Each point is reached from the start by the listed moves, each made 0, 1 or 2 times, or once backwards (-1), plus a little noise. Is the number of moves made odd or even? Then give how often each move was made.

Moves:
(1): [ 1.7 -2.4 -3.3]
(2): [ 1.6 -0.2  1.4]
(3): [-0.5 -1.0  1.7]
Start: [-0.1 -0.6  0.2]
Points:
[ 2.3 -7.3 -3.1] => even (2, 0, 2)
[ 5.0 -5.6 -5.1] => odd (2, 1, 0)
[-0.2  1.6  4.9] => even (-1, 1, 0)
[1.9 2.2 4.6] => even (-1, 2, -1)

Moves:
(1): [ 2.0  0.7 -0.8 -0.8 -0.1 -0.3 -1.2  1.5 -0.4  1.5 -2.3  0.6]
(2): [ 1.5  1.9  0.9 -0.9  0.0 -0.9  0.8  0.5 -0.6 -0.3  0.7  1.1]
(3): [ 1.2 -1.8  0.5 -2.6 -1.5  1.0  1.7  1.1  1.3  0.0 -0.4 -1.4]
(4): [ 1.3  1.2  0.9  0.8  1.0  3.7 -1.3  1.0  1.3 -1.2 -0.8 -0.5]
(5): [ 0.6  0.7 -0.5  1.1  1.6 -0.6  0.4 -1.0 -2.1  0.6 -0.7 -1.5]
(6): [-0.2 -0.2 -0.2 -0.9  0.5  0.6  1.5 -1.4 -0.2 -0.2 -1.8  1.5]
(7): [-0.1 -0.4 -2.8  1.9  1.1 -1.6  1.5  1.6 -1.4  0.0  0.6  0.0]
(8): [-0.9  0.4  0.1 -0.1 -1.2  0.4 -0.2  0.1 -1.6 -1.4 -0.2 -0.2]
(9): [-0.7  1.2 -1.2 -1.9  0.5 -0.4 -1.7  0.2  2.1 -1.3  0.0 -0.2]
(10): [-1.8  0.1  0.5  0.5  2.3 -2.0  0.8  1.2 -1.5  4.2  0.7  0.5]
(11): [ 0.5  0.0 -0.3 -0.9  0.4  0.3 -1.0 -0.1 -0.2  0.1  1.8  0.7]
Start: [-0.3  2.1 -0.3 -3.4  0.0  1.1 -1.2  0.9 -1.4  1.6 -0.1  0.8]
Points:
[ 3.9  7.0 -4.1 -8.0  5.1  5.5 -0.1  5.8  2.4 -5.7  4.7  2.7] => odd (-1, 2, 1, 2, 0, 1, 2, 0, 2, 0, 2)
[ 4.0 10.2  6.2 -3.6  8.1  4.7 -3.8  3.2 -6.2  9.9  0.3  8.2] => odd (1, 2, -1, 2, 0, 1, -1, 0, -1, 2, 2)
[-6.8 -1.7 -0.4 -8.7 -0.2  3.3  2.2 -0.1  1.6  1.3 -1.3  2.3] => odd (-1, -1, 1, 0, -1, 2, 0, 1, 1, 1, 0)
[  0.1   4.9  -2.5 -13.2  -5.2   1.4  -9.3  -1.0   0.1  -5.2   0.4   2.2] => even (1, 0, 0, -1, 0, 0, -1, 2, 2, -1, 2)
[  7.1   1.6  -3.3 -12.7   4.4   7.9  -1.3   8.7   4.7   5.8  -4.8   4.8] => odd (2, 0, 2, 2, -1, 2, 1, -1, 1, 1, 2)

Moves:
(1): [-0.2 -2.0  0.0 -1.3  0.2 -2.1  0.7  0.4  2.0 -1.0 -2.6 -0.6  1.2  0.1
  1.2  2.0 -0.6 -0.5  0.1 -0.1  0.0 -1.3  2.1]
(2): [ 1.4 -1.6  0.9 -1.8 -1.0 -0.1 -0.5 -0.4 -1.3  1.0  0.9  0.3 -2.3  2.0
 -0.2 -2.5  0.6 -1.3  1.2  0.6 -1.1  0.3  0.0]
(3): [ 1.2  1.6  0.1 -0.1 -1.2 -1.1  1.0 -0.1  0.8 -0.5 -0.2  0.1 -0.1  0.9
  0.9  1.0 -0.6 -1.1 -0.2  0.0 -1.0 -0.5 -1.8]
(4): [-0.8  0.7 -1.1  0.8  2.3 -0.4 -2.2 -2.1 -0.8  2.0  0.8  1.6 -2.0 -1.4
 -1.9 -1.3 -1.3  0.0  1.5 -1.1 -0.8  1.2 -0.8]
(5): [ 0.0 -2.3  3.3 -2.2  0.7  0.4  0.6 -0.8  0.8  0.0  0.5  1.3  0.9 -1.2
 -1.6  1.4 -0.7 -0.1  0.2  0.9  0.7 -0.2  2.2]
(6): [ 0.5  0.0 -0.3  0.3  0.5  1.4  0.1  0.4 -0.4  0.4  0.2  1.1 -0.7  0.0
 -0.8 -1.1  0.3  0.6  0.6 -0.2 -1.0  0.4 -1.3]
(7): [-0.1  0.2  0.0 -0.1  0.3 -1.9 -0.2 -0.8  1.9  0.1  0.4 -0.6  1.4 -0.8
 -1.5  1.0 -0.2  2.0 -1.5 -0.7  0.4  1.6 -0.2]
(8): [ 1.0  2.2 -0.3  1.5 -0.5  0.2 -1.2  1.5  2.6 -1.2  0.1 -0.7  0.4  0.4
  0.9  0.2  0.3 -0.4 -0.3 -1.4  1.2  0.2 -1.3]
(9): [-0.1  1.1  0.0 -0.4 -0.5 -0.8  0.4 -0.3  2.7 -1.6 -1.0 -0.2 -0.4 -0.3
  0.8  2.1 -0.3 -0.9 -1.9 -2.5  0.1  1.4 -0.3]
(10): [-1.5 -1.7 -1.2 -0.2 -0.8  0.1 -1.8 -0.2 -1.0  1.0  0.5  0.2  0.5 -1.1
  0.1  0.2 -1.4  0.1  1.2 -0.2 -0.9 -0.5  0.7]
(11): [-2.7  1.3 -0.5  0.6  1.3 -0.2 -0.3 -2.6  2.3 -0.4  3.1  3.1 -0.5 -0.5
 -1.5  0.4  0.7 -0.5 -0.5 -2.1 -0.2 -0.4 -1.8]
(12): [-0.6 -0.6 -1.5 -2.2 -0.3 -0.1  0.4 -0.6  0.8 -0.2  0.7  1.5  1.7 -2.0
 -1.1  0.0 -0.1 -0.3  0.1  1.4 -0.7  1.3  1.5]
(13): [-1.2 -1.2 -1.9  0.8  0.7 -0.4 -1.0 -0.8 -0.3 -0.1 -0.7 -0.3  1.2 -1.0
 -0.7  1.2  0.0  0.6 -0.6 -0.7  1.4  0.5 -1.1]
(14): [ 1.0  1.1 -0.1  3.3 -1.3 -0.7 -0.6  0.1  0.8 -1.0  0.2 -0.2  0.6  1.3
  1.0 -1.8 -1.0 -0.6 -0.6 -0.1 -0.6  2.1 -1.7]
(15): [ 0.8  0.7  0.1 -1.8  0.5  0.9  0.8 -1.6 -2.3  0.5 -1.1  0.1  1.7 -0.7
  0.1 -0.7  0.0  0.7  1.4 -0.8 -1.5 -0.5  0.4]
(16): [ 1.3  0.1 -0.2  1.5 -0.2  1.9  0.4  0.8  1.6  0.9  0.4 -1.6  0.6  0.6
  1.4 -0.2 -0.2 -0.6 -0.1  2.7 -0.7  0.8 -0.7]
(17): [-0.7  0.2 -0.7  0.5 -0.3  0.6 -1.3 -0.1  1.0  1.4  1.7  3.2  1.9 -0.7
 -0.4  0.2  0.6 -0.1 -2.4 -0.5 -0.9  1.0 -1.3]
(18): [-1.3 -0.1  0.7 -2.3  1.0 -1.5  0.7 -1.4  0.6 -0.5 -1.0  0.2  0.9 -0.4
  0.1 -0.5 -1.6  0.9 -1.6 -0.6  1.6  0.3 -0.4]
(19): [-1.5  0.5 -0.2  2.1  0.4 -0.1 -2.2  1.5 -2.2  0.6  0.5 -0.6 -0.9  0.0
  1.9 -2.1  1.8 -0.2  1.6  0.5 -0.5  1.2 -2.3]
(20): [ 0.3 -1.3 -0.4  1.7  1.2  0.2  1.0  0.0  0.7  2.1  1.4 -0.4 -0.2 -2.6
  0.0 -0.7  0.6 -0.5 -1.2  0.3 -0.7 -1.4 -1.5]
Start: [ 2.9 -0.7  2.4 -1.2  1.3 -0.7  0.5  2.4 -2.6  1.7  0.0 -0.6  1.0 -1.2
 -3.3 -0.7  0.8 -0.4 -1.2 -1.1  1.9  4.3 -0.6]
Points:
[ -4.1  -6.6   4.1 -13.8  10.6  -6.4   1.5 -14.1   6.2   7.0   8.1  10.8
  -5.8 -12.7 -13.3   1.0  -5.4  -5.8  -2.1  -9.4  -0.7   4.7  -6.5] => even (0, 2, 2, 2, 2, 1, 0, 0, 2, 1, 2, 1, 1, -1, 0, 0, -1, 2, 0, 2)
[  4.5  -2.1   7.4 -10.6   7.0   2.3   6.4  -9.9  -3.4   5.6   3.9   8.4
  -1.9  -9.6 -11.1   1.1  -3.6  -4.9   6.1  -2.4  -7.0   1.0   5.9] => odd (0, 0, 1, 2, 2, 0, -1, -1, 1, 0, 1, 1, -1, 0, 2, 0, -1, -1, -1, 1)
[  7.7  -7.6   9.8 -12.7   6.2   3.7   3.0  -3.4 -10.6  12.8  -0.5   4.4
   3.5  -5.6  -6.3  -5.2  -4.7   1.5   2.7   2.7  -4.5   0.7  -3.7] => even (0, 1, 2, 1, 2, 2, 0, 0, -1, 1, -1, -1, 0, -1, 2, 1, 1, 2, 0, 1)
[  0.6  -7.1   2.7 -10.5   0.9   9.0   4.7  -1.0   3.6   8.2   7.8  10.3
  10.4  -9.0  -4.9   1.7  -1.0  -2.4  -5.0   4.0  -4.6  -0.2   2.0] => even (0, 0, 0, -1, 1, 1, -1, 0, 0, 2, 1, 1, -1, -1, 1, 2, 2, 1, -1, 1)
[ -0.1  -0.6  -7.3   8.3   2.5   1.5  -7.1   3.2   9.9   5.0   7.3  10.1
  -0.6  -5.8  -2.4   1.3   5.0  -9.1  -5.9  -6.3  -3.6  11.0 -15.1] => odd (1, 1, 1, 1, 0, 2, -1, 1, 2, 0, 1, 1, 2, 0, -1, 1, 2, -1, 1, 1)
